Each point is reached from the start by the listed moves, each made 0, 1 or 2 times, or once backwards (-1), plus a little noise. Is the number of moves made odd or even? Then give how often each move was made.

Moves:
(1): [-5  4 15  3  9 11]
(2): [ -4  -5   2   0 -25 -30]
(3): [-24 -16 -16 -31  29 -16]
Start: [  5  -1   0  14 -18 -35]
Points:
[ 6  4 -2 13  7 -3] => odd (0, -1, 0)
[ 18  25  44  50 -29   3] => odd (2, 0, -1)
[-34 -31 -49 -48  55 -45] => even (-1, -1, 2)
[ -34  -26    6  -12  -30 -102] => even (1, 2, 1)
[ -54  -41   -6  -50    0 -116] => odd (1, 2, 2)

Moves:
(1): [ -8  -1 -11   6   5  -3  11  11  16  -4  -2  15   6]
(2): [ -7  -9 -13   5   0   6  12  -4  25  23 -25   3  12]
(3): [  1 -11  -2  -4  -6  -4  -7  -6 -26 -12   8  -2  13]
(4): [  8   4  16  -3   3  -9  -1  -5   0 -19  -2   1   3]
(5): [ 24  -2  11 -13   9 -17   1   6 -29 -11   6   1 -11]
(6): [-14   9   9  -6 -12 -14   3  -7   0   0  -6   4  -2]
(7): [ 4  4 -1 -3 -4  7  0  3 10 15 12  4  1]
(8): [-10 -16   4   5   2   0   0   4  14  14   3  -2   1]
(9): [ -1  -2  11  -6  -2   1   7   4  -6   1   1 -10   1]
(10): [ 1 14  1  2 14  1 -2 -4 -9  7 18  0  0]
(11): [ 0  0 -3 11 -4 -7 -1  7 -6  5  5  0  5]
Start: [-15   9   5   5   2  -8   8   2  -6  13  -7  16  -3]
Points:
[-30  15  35 -16 -27 -11  35  14  25  36 -27   3 -15] => even (0, 0, -1, 0, 0, 1, 1, 0, 2, -1, 0)
[ 20 -12 -11  -4  15  14   8   9 -14  61  -4   2  -6] => even (-1, 1, 0, -1, 1, -1, 1, 0, 0, 0, 0)
[ -2 -10  21  -7  50 -41  29  39 -44  28  62  34   6] => odd (2, 0, 1, 0, 2, 0, 1, 2, 1, 2, 0)
[  48   35   46  -56    0  -49  -23  -19 -121  -46   37   20  -37] => even (-1, -1, 1, 0, 2, 1, 1, -1, -1, 0, -1)
[ -8  -7  84 -46 -11 -60  19   9 -52  37  14 -12 -29] => even (-1, 0, 0, 0, 2, 2, 1, 2, 2, 0, 0)
[ 10  36  45 -23  46 -26   2  -3 -87 -27  41   0 -32] => odd (0, -1, 0, 0, 1, 0, -1, 0, 1, 2, -1)
[-14   4  34  -6 -22 -65  16 -28 -78  24 -18   0  45] => odd (-1, 2, 2, 1, 1, 2, 0, 0, 1, 1, 2)

Moves:
(1): [-1  5 11  6  0  4  6 -6  9 -2  8  3 -5  7 -5  2  0 12 -5  6 10  5  5  9
  9]
(2): [  8  -1   1  -5  13   5  -1   5   2  -7   9   1   2 -16   5  -5  -4   3
   8  -2  15   4  -1   9   5]
(3): [ -1   4  -4   2   8  -2  -4  11  -1   9   8   3  -1   7 -12   4   8 -10
   1   0 -11  -7  -5 -14   5]
(4): [ -4   0  -1   9   1 -13  10   3   8  -6  10  -6   6   4   4 -10  -1  -1
   6  -1   5  -2   4  -5  10]
(5): [  5  -6  10  -3  -3   3  -8  -6  -8  -1 -10 -17 -12 -14   7  -4  -3  -3
   1   5   2  -3  -4   3 -10]
(6): [  6  -4   7   1 -15  -6  15  -3  -8   6  -6 -12  -6  -3   2   4  -4  -2
  -5   1   7   7  -3  -4  -2]
(7): [ -4  -7  -6  -4  -5   9   6  11   4   1 -21  -4  -6  -4   2   6   4  16
  21  15   4   2   1   8   7]
(8): [ -6  -6  12  -2  -1   0   1   0 -11   6  -2   4 -15  -5   9   3   7   1
  -4  -6   5  -5  11  -6   4]
(9): [  3  14   4  -7  -3  13   0  -2  -9  -7  15   5 -10  -4 -12  -2  -6   1
 -13 -11   6   7  -8  -2   5]
(10): [ -7   8 -14   9   2  -6   6   6 -11   5  -4   2 -10  -6   2  -3  -4   8
   2  -7 -11  13   2   5   1]
(11): [ 11   5   6 -10  -1  16   1  -9 -10  -5  12   5  -4   1  13  -7  -5   9
   0  -2 -14 -10  -1   6  -7]
(12): [ -1 -11  -5   1  -7  -5   2   3   4   4   0   3   2  -2   1   3   4   2
  14  -1  -9   6  -1  12   9]
(13): [ -7 -14   0  -1   1   1   6   5   7   3  -3   5   2   3   0   7   4   4
  -5  -4  -3   6  -3   4  -6]
(14): [-5  6  3  5  4 -2 -6  3  4  2  1  6  4 -3  6  4  3  7 -1 -4  7  3  0 -1
 10]
(15): [ -4   1   6   5  -8  -1  -6   1  -1   1   0  -6   4  12  -4   8  -5   5
 -12  -2   7   7   2  17   0]
(16): [ -3   4  -4  -5   1  -9   9   7  -9 -11  13  10 -11  -6   6   1   8  -5
  13   4  -2   0  -6   1  -4]
(17): [ -7   7   3 -12   2   0  -7   5  11   6  -6   1  -6 -10  -6   6  -8   3
   0   4  14   2   8  -2  -3]
(18): [ -4  -5  18   2   2  -4  -7   2  -2  10  -5   0   3   5  -2  -5   5  -5
   7  -6  10   0   0 -11   2]
(19): [ -6   0   6  -7  -2  -2  -8 -10 -11   5  -2   5   1   8  -5   6  -6  11
 -10  -5   1   0  -9   9   7]
(20): [-10  -1  -4 -10   1   4   0  -3  -3   2  -1   8   5  -2   3   0   0  -3
  -4   1  -9   7  -2   8  -2]
(21): [  5   4   5  -7   3  -7   5   4   1 -10  -5 -10   4 -17  -1   5  -4  -1
   7   3   4   1   6   2  -1]
(22): [-5  2  0  8 -5 -5  2 -4 -3 -4  5  1  9 -6 -4  0 -4  5 10  4  5 -1 -2  5
  5]
(23): [ -6  10 -10  -6   8   5  -1   2  -1   3   4   4   6   2   1  -5  16  15
  -1  -4   0   0   4   4   2]
(24): [ -4   3  -1  14 -14  -7   9   0  -1   0 -14  -2   4   1  -1  -2  -1   5
  -2   7  -2  -9  -7   6   1]
Start: [ -3  -3   1  -7   4   3   2  -4   8   4  16   2 -10   7   5   5   1  10
   0   1  -5   3   2  -1   6]
Points:
[-17  50  42  16  29 -13  20 -13 -22  19  74   7 -26  54 -12 -45  42  31
 -26 -36 -36 -20 -11 -44  41] => even (2, -1, 2, 2, 1, 0, -1, 0, 1, 1, 1, 0, 0, 0, -1, 0, -1, 2, 1, 0, 1, -1, 2, 1)
[-26 -70  26 -34 -69  15  42  15 -33  17 -52  18 -12 -18  14  63   4  38
  17   9  -6  22 -25  75  43] => odd (-1, 1, 0, -1, -1, 1, 2, 2, 1, -1, 0, 2, 1, 0, 1, 0, -1, 0, 1, 2, 1, 0, -1, 2)
[-15   6  77 -15  32 -11   7 -16   9 -11  44  -6 -64 -33  66   0 -31  22
 -40 -33  42  18  56 -19   7] => odd (1, 0, -1, 2, 1, 0, -1, 2, 0, 1, 1, -1, 1, 2, 0, 0, 1, 0, 0, 0, 1, -1, -1, -1)
[-53  59 106 -30 -16 -16  -4   6 -64  21  62  25 -82 -23 -11  33  -3  56
 -50 -45  66  29   0  20  20] => even (1, 0, 1, 0, 1, 1, -1, 2, 2, 1, 1, 0, 1, 1, 2, 2, 2, 2, 1, 0, 1, 1, 1, 1)
[-70  -9  79  35 -70 -70  54   9 -39  17 -18 -35 -46 -24   9  44  28  70
  28  40  77  24  -7  65  67] => odd (2, 0, 1, 1, 2, 2, 1, 2, 0, 0, -1, 1, 0, 1, 2, 2, 0, 1, 1, 1, 1, 2, 1, 2)
[  -4  -34   48   24  -38   -3   15    2  -30   67  -36  -69 -121   31
  -25   68  -19    8  -85   -6   -5   54   26    0   -9] => odd (2, -1, 2, -1, 2, 2, 0, 2, 0, 2, -1, 0, 1, -1, 2, -1, 0, -1, 0, -1, 0, -1, -1, -1)
